Each row of a before or after table is a point. One or more steps were done to the points. Then noise was added and the rows were shuffled. The steps act on columns, c1 being the first. Write out the steps. A step turns or swaps two columns, mirrors them in a line or flattens them onto one, adds a multiple of one to another, or multiplies or shifts one. Angles are multiples of 10 degrees, from the lower column toward the higher: turns from -170 to 170, lines from 10 to 170 but not 90. Use the fewest steps. Two steps may share a column if one is a turn and the other turns, adds or multiplies; they go together, in the order done. Otherwise the lowest column goes first.

Before (14 x 3)
[[-4.4 -3.8 -2.3]
 [-2.1 -0.3 -0.9]
 [-2.7 -6.9  3.6]
 [-1.4  0.8 -0.7]
 [ 1.1  4.5 -1.9]
 [-0.8 -4.8  3.6]
 [-0.3 -1.8 -1.0]
 [ 1.9 -5.6  2.3]
 [ 2.3 -1.0  4.0]
 [-0.2 -4.5  1.6]
 [-3.5  2.6 -2.4]
 [ 2.5  3.8  0.3]
 [-4.2 -1.3 -2.9]
 [-2.9 -3.0 -1.4]]
After (14 x 3)
[[-0.3 -0.1 -7.1]
 [ 1.6 -4.0  8.9]
 [-0.5  1.0 -2.1]
 [-1.3  3.4 -4.8]
 [ 2.2 -5.3  5.9]
 [ 1.2 -1.9 -6.2]
 [ 2.3 -5.5  8.9]
 [ 0.4 -1.8  9.6]
 [-0.2 -1.4 -2.3]
 [-1.5  3.2 -5.9]
 [ 1.5 -3.7  4.2]
 [-0.3  0.6 -2.3]
 [-1.1  2.4  0.3]
 [ 0.5 -1.7 -3.5]]
Steps: flatten c1 and c2 onto the line at 110 degrees; multiply c3 by 2.5

Before (8 x 6)
[[ 0.0  2.9  0.3  5.0  3.8  0.5]
 [ 3.2  4.9  1.3  2.8  3.3 -3.1]
 [ 5.8  1.6 -0.4  0.4 -5.9  3.2]
 [ 0.3  4.0  0.3 -6.4  2.0 -1.7]
 [ 3.7  1.8 -1.2  0.5  3.5 -1.1]
 [ 0.6  4.2  1.1  1.4  1.8 -3.3]
 [-0.7  2.6 -2.7 -6.3  0.2 -6.4]
 [ 6.0 -2.5  3.0 -0.1 -5.6  2.7]]
After (8 x 6)
[[ 5.2 -7.1  2.8  0.2 -2.7 -3.8]
 [-1.0  7.6  1.1  2.7 -0.6 -4.4]
 [ 1.1  4.6 -1.0  0.5  1.3 -3.5]
 [ 0.5  6.1  0.3  5.0  1.0  0.4]
 [-6.0  2.5 -2.8 -6.2 -1.5 -2.6]
 [-2.5  5.7  1.1  1.3 -1.4 -2.2]
 [ 5.7 -3.3 -0.2  0.5 -5.3 -3.8]
 [-1.5  5.6  0.4 -6.5 -1.0 -1.2]]
Steps: turn c1 and c6 by -60 degrees; turn c2 and c5 by -40 degrees; multiply c2 by 1.3

Before (11 x 8)
[[ 0.1  7.9  0.8 -2.1  0.0 -3.7 -1.9  3.3]
 [ 2.6  1.5 -4.3 -2.9  0.8 -1.4 -2.1 -0.2]
 [ 1.7  0.0 -3.8 14.0 -3.5  0.4 -0.5 -0.7]
 [ 0.4  4.5 -4.8 -1.4 -3.9 -6.0 -1.4 -8.0]
 [ 0.2  9.6 -4.0 -1.1 -3.4 -0.4  1.2 -0.1]
 [-4.5  4.6 -4.5  2.4  1.4 -1.4 -1.3 -3.4]
 [ 2.1 -1.3 -3.5 -1.3  0.1 -3.6  4.1  1.1]
 [ 1.4 -1.2 -1.4  3.3 -1.7  0.5  0.8 -5.2]
 [-0.9  4.3 -2.9 -2.3 -3.9 -0.8  1.0  3.2]
 [ 0.6 -1.2 -2.0  0.4 -3.4 -0.8 -0.1  3.3]
 [-3.2  0.3 -3.4 -2.3  2.9  0.2  5.0  3.4]]
After (11 x 8)
[[ 0.2  2.9  3.1 -5.7 -5.0 -1.0  0.2  1.2]
 [-1.8 -0.4 -3.7 -2.4 -2.1 -4.2  2.9  1.8]
 [ 2.7  0.5  1.7  4.7 -1.6 -0.7  1.0 -2.3]
 [ 1.4 -1.1  2.9  1.4 -3.0 -0.4 -0.8  0.9]
 [ 0.6  5.9  0.3 -7.5  1.4  0.0 -4.8  1.6]
 [ 3.3  0.1 -2.3 -3.4 -4.0  1.4 -2.2 -0.2]
 [-3.5  4.9 -3.6  0.0 -3.3  0.7 -1.1 -1.2]
 [ 2.6 -1.5 -0.7 -0.4 -3.3 -5.8 -1.2  0.7]
 [ 1.5  3.6  1.5 -4.2 -6.5 -1.6 -6.1 -3.3]
 [ 1.2  7.6  1.7 -7.6 -4.9 -1.6 -0.2  0.0]
 [ 2.8  6.3  1.7 15.4 -4.7  0.8  0.3 -0.3]]
Steps: shift c1 by 1.0; turn c2 and c4 by -30 degrees; multiply c4 by 1.3; turn c3 and c5 by 70 degrees; turn c6 and c7 by 60 degrees; multiply c8 by 0.4

Before (11 x 11)
[[-3.1 -2.2  1.4 -0.1  0.2  1.5 -1.3  0.7  2.5 -6.7  6.1]
 [-2.3  0.5  0.4 -2.5  0.6  8.3 -8.3 -1.1 -0.1 -3.6  6.1]
 [-1.7 -3.0 -3.7 -3.8  1.3  4.1 -5.2 -3.2 -0.6 -5.3  3.9]
 [ 1.8 -1.4  4.6 -0.9  1.2  4.0 -1.6 -3.6  1.3 -3.1  3.4]
 [-5.0 -4.4  2.8 -3.5 -1.2  4.3 -7.7 -2.6 -1.2 -4.8  1.2]
 [ 3.7  1.4  0.8  0.6 -0.1  1.4  0.4  1.5  8.2 -1.7 -1.4]
 [-2.6 -5.8 -0.5 -8.4 -5.4  4.1  4.3  3.4 -0.9 -0.2 -2.7]
 [ 3.9 -1.0 -5.3  2.6 -1.6  4.5  1.4  5.7 -1.4  2.5 -4.6]
 [ 4.4  1.7  3.3 -0.8  5.1  0.6 -0.6  3.9  4.1 -1.6 -0.6]
 [-2.7 -7.4 -2.7 -6.2 -5.5  2.2 -0.5  2.6 -2.2  4.8 -0.1]
 [ 1.6  4.7  2.8 -1.3  0.0 -0.7  0.7  0.4  2.2 -1.3 -0.8]]
After (11 x 11)
[[ 0.6 -3.8  0.2 -7.3 -6.3 -4.1 -2.0  3.7 -0.9 -4.6 -2.5]
 [ 0.9  1.5  4.5  1.1  2.5 -4.3 -1.0 -3.7  1.7 -2.8  3.2]
 [-3.4  1.2  3.9  4.3 -3.1 -4.2 -7.0 -2.5 -1.1 -6.4  0.8]
 [-2.2  3.0  0.3  5.4 -0.6 -8.1 -6.7 -0.9  0.5 -1.8  6.3]
 [ 2.9  2.3  0.8  0.2  2.2 -1.4  0.7  1.5  8.0  0.8 -1.2]
 [ 3.9 -2.7 -5.3 -0.7  0.7 -4.4  2.7  6.1 -1.5  1.2 -4.5]
 [ 1.0  4.3  2.4 -1.0  0.9  0.1 -0.5  0.4  2.0  3.0 -0.7]
 [-2.6  1.5 -3.2  2.8  0.6 -3.8 -5.5 -3.5 -0.3 -6.0  4.2]
 [ 1.0 -8.3 -2.0 -2.8 -5.9 -1.8 -3.1  2.2 -2.5 -3.0 -0.4]
 [ 1.5  2.6  3.6 -0.1  6.3 -0.3 -0.6  4.0  4.3 -0.4 -0.1]
 [-3.0  3.9  1.5  0.8 -1.9 -1.2 -0.8  0.8  2.3 -6.0  5.8]]
Steps: turn c1 and c5 by 30 degrees; turn c2 and c10 by 50 degrees; multiply c4 by 0.7; turn c4 and c7 by 50 degrees; multiply c6 by -1

Before (14 x 12)
[[  4.9  -3.6  -0.8  -0.3   1.4   3.3  -1.8   1.4   5.5   1.5   3.7   1.2]
 [  2.0  -7.1   0.7   0.9  -1.4  -1.9   5.3  -0.6  -0.5   4.4  -0.5   6.3]
 [ -0.5  -4.3  -0.6  -0.8  -1.6  -6.0   4.2  -1.2   3.4  -4.5  -1.4   3.1]
 [ -6.2   3.3  -6.0  -3.7  -0.3  -0.5   0.9   3.4   4.6   3.2  -0.2  -9.5]
 [ -2.6  -0.6  -4.1  -4.8  -3.3   0.9  -1.1  -2.9   1.1   1.2   0.2  -9.5]
 [ -1.8 -10.4  -0.2  -4.4  -3.0  -3.9   2.2   0.8   1.7   0.4   1.8   5.0]
 [  2.4   2.3   3.9  -1.4  -4.0   0.1  -3.8   0.4   2.8   4.3   2.2   2.7]
 [  3.1  -2.1   6.5  -1.8  -0.5   4.3  -5.0   4.2   6.2   2.9  -1.0   4.2]
 [ -1.0  -3.7   1.2   1.9  -1.8   8.1  -3.1  -0.1   1.9   2.4  -1.6   2.0]
 [ -1.0   2.7  -3.3  -7.2   1.3  -4.3  -0.1   2.4  -4.2  -0.5  -1.5  -4.1]
 [ -0.5  -7.8   6.2   0.3   0.4  -3.9   3.6   0.6   0.5  -0.5   2.6   0.9]
 [ -1.1  -6.1   4.4  -3.7   1.1   1.8   4.7  -4.3   2.7   1.5   1.8   6.6]
 [ -0.2  -1.8   3.4   0.6  -2.6   5.8  -1.2   2.5   1.9   0.3   5.4   5.6]
 [ -5.0   1.0  -4.9  -2.3   2.5  -4.7  -4.5  -0.9   1.2   2.0   0.6  -4.6]]
After (14 x 12)
[[-1.5  1.5 -2.4 -8.4  1.0  2.3  0.7 -2.3 -4.4 -1.5  0.4 -4.4]
 [ 0.1 -1.3  4.5  3.0 -1.7 -2.0  4.4  2.5 -1.5  5.7 -0.2  5.4]
 [ 0.5 -7.3  0.6 -6.4 -2.2 -0.2 -1.6  1.7  0.3  1.8 -0.3  4.5]
 [-0.3 -2.9  2.1  6.2 -0.8 -1.2  6.4  1.4  1.1 -1.7 -2.1  2.1]
 [-6.9  0.0 -5.0 -3.9  0.0 -0.5  1.4  6.0 -0.5 -0.1 -3.4 -9.6]
 [-2.1 -1.1 -3.2 -3.5 -2.4  0.5  3.6 -0.6  3.1  0.1 -1.4 -9.1]
 [ 3.5 -3.7  1.6 -1.7 -0.8 -3.8 -4.2 -1.0  0.1 -0.6 -4.6  6.3]
 [ 5.6 -0.8  0.3  1.5  1.1 -0.5  3.3  5.5  1.9  3.7 -1.5  1.1]
 [ 1.8  2.2  4.9 -0.3 -2.7  3.1  2.5  2.8  1.5  2.4 -4.5  2.5]
 [ 1.5 -5.6  7.3 -2.6  0.4 -1.3 -5.0  0.5 -0.4  2.7  0.4  0.8]
 [ 0.2 -4.4  5.1 -3.9  0.7 -5.0  0.7  0.0  5.1  1.5 -2.1  6.3]
 [-5.2 -1.1 -3.7 -2.6  1.9  6.2 -0.2  0.6  1.4  0.7 -2.1 -4.3]
 [ 0.1 -3.1  0.4 -4.6 -1.0 -0.5 -5.9  2.2  2.8 -1.7  4.5  3.0]
 [ 3.4 -0.5  7.3  1.2 -0.2  2.4  6.2  7.5 -0.4 -0.8 -3.0  4.1]]
Steps: multiply c2 by 0.7; turn c1 and c2 by 20 degrees; shift c3 by 1.0; turn c6 and c7 by 120 degrees; turn c4 and c7 by -30 degrees; multiply c5 by 0.7; turn c8 and c9 by -60 degrees; turn c10 and c11 by -90 degrees
